Each row of a before or after table is a point. The points were changed in one or more steps. Then noise was added and the rows were shuffled. The steps act on columns, c1 being the first. What was done? A step turns or swaps two columns, mirrors them in a line or flattens them onto one, adds a multiple of one to another, or multiplies or shifts one. Angles are multiples of 10 degrees, from the lower column toward the higher: turns from -170 to 170, lines from 10 to 170 but not 90. Use the fewest steps. Two steps may share a column if one is a turn and the other turns, adds or multiplies; they go together, in the order done. Otherwise the lowest column goes first.

Before (13 x 2):
[[-17 -31]
 [ 10  12]
 [-19 -36]
 [ 19 -15]
 [-12 -42]
 [ 11  32]
 [ 10 -57]
 [ 18 -22]
 [-24 -32]
 [-12   1]
 [  2 -56]
 [  4  -6]
 [  6 -44]]
After (13 x 2):
[[  8 -22]
 [-17 -41]
 [-26 -50]
 [-10   7]
 [ 14   5]
 [-20 -54]
 [-37 -16]
 [-30 -19]
 [-32 -31]
 [ 26  22]
 [  1  -7]
 [  5 -28]
 [-34 -22]]
Steps: turn c1 and c2 by -30 degrees

Before (10 x 3):
[[ 13 -18 -20]
 [-60  10   8]
 [ -6 -45 -21]
 [ 10 -19 -37]
 [-44  -8 -24]
 [ -7  -6   5]
 [ 17  31   4]
 [ -4 -14  -8]
 [-58  48 -27]
 [-18  27   6]]
After (10 x 3):
[[-44 -24  -5]
 [ 17  19 -24]
 [ -5 -41  30]
 [-16  19 -21]
 [ -8   3   9]
 [-60  12  -4]
 [-59   1 -57]
 [ 10 -41  -1]
 [ 13 -26   7]
 [ -4 -14   8]]
Steps: turn c2 and c3 by -60 degrees

Before (9 x 6):
[[-22   7  34  -4  12  24]
 [-34  35   7   5   9 -36]
 [  2 -16  39 -28  22  16]
 [-48 -40   6 -26  27  -5]
 [-14   1 -14  48   8 -13]
 [  8  25  35  40  25  29]
 [ -8  29   3 -10 -26 -37]
 [ -3 -21 -20   0  27  41]
 [-63 -10  16  -6 -44  39]]
After (9 x 6):
[[-20 -12  28  -8  15  17]
 [ -1   2  27 -26  25  36]
 [-17   2 -19  47   5  -4]
 [  6 -31  38  39  21  12]
 [-66   6  39  -6 -43   7]
 [ -2  32  29   0  30 -24]
 [ -7 -36 -32  -9 -29   2]
 [-29 -39 -25   6  13   6]
 [-47  33  -8 -28  28  19]]
Steps: turn c3 and c6 by -70 degrees; turn c2 and c6 by -160 degrees

Before (14 x 8):
[[-14  21   1  79  26 -27 -12   1]
 [-56  25  10 -25 -23  -2 -11  -2]
 [ -4   9 -12 -23   5 -35 -37  10]
 [-20 -79  -1   5   1 -33   7  18]
 [-21   9  15 -32  13  -5 -21  15]
 [-27  18  26 -18  -8  -9   5 -10]
 [ -3  26   9 -31 -38 -15  14   3]
 [-11  20   8  33   6  95  -4  14]
 [-13  34  42 -28  10 -26 -39  18]
 [-31  34 -16 -20   2 -26 -16  23]
 [-11  17 -16 -33  26 -32  14  19]
 [-77  24 -12 -16  33 -25 -23 -10]
 [ -3 -48  13  27   8 -27 -34  -4]
 [-26  -4 -19 -20  22 -29  13 -12]]
After (14 x 8):
[[  0 -23  15   8   6 -35 -33   9]
 [ 16 -21  28  -6 -27 -28   5 -14]
 [ 20   3  11 -80  -3 -32   5  20]
 [ 24 -32  -6   9  -7  -7 -24  16]
 [ 24 -20  25  33   2 -26 -18  21]
 [  5  28 -11 -50   4 -28 -36  -7]
 [ 25 -28 -33  36   3 -26 -37  17]
 [ 12  76   5  21 -20 -25 -18   1]
 [ 13  33  -4  17  -4  95  -8   9]
 [  6 -32  -9  24  31 -16  26   3]
 [ 35 -16 -17  18   6 -11   8 -10]
 [  3 -34  18  18 -28 -32   3  18]
 [ 71 -17  38  23 -22 -27 -31  -7]
 [ 54 -25  10  25  26  -3  -3  -1]]
Steps: turn c1 and c3 by -160 degrees; swap c2 and c4; mirror c5 and c7 in the line at 100 degrees
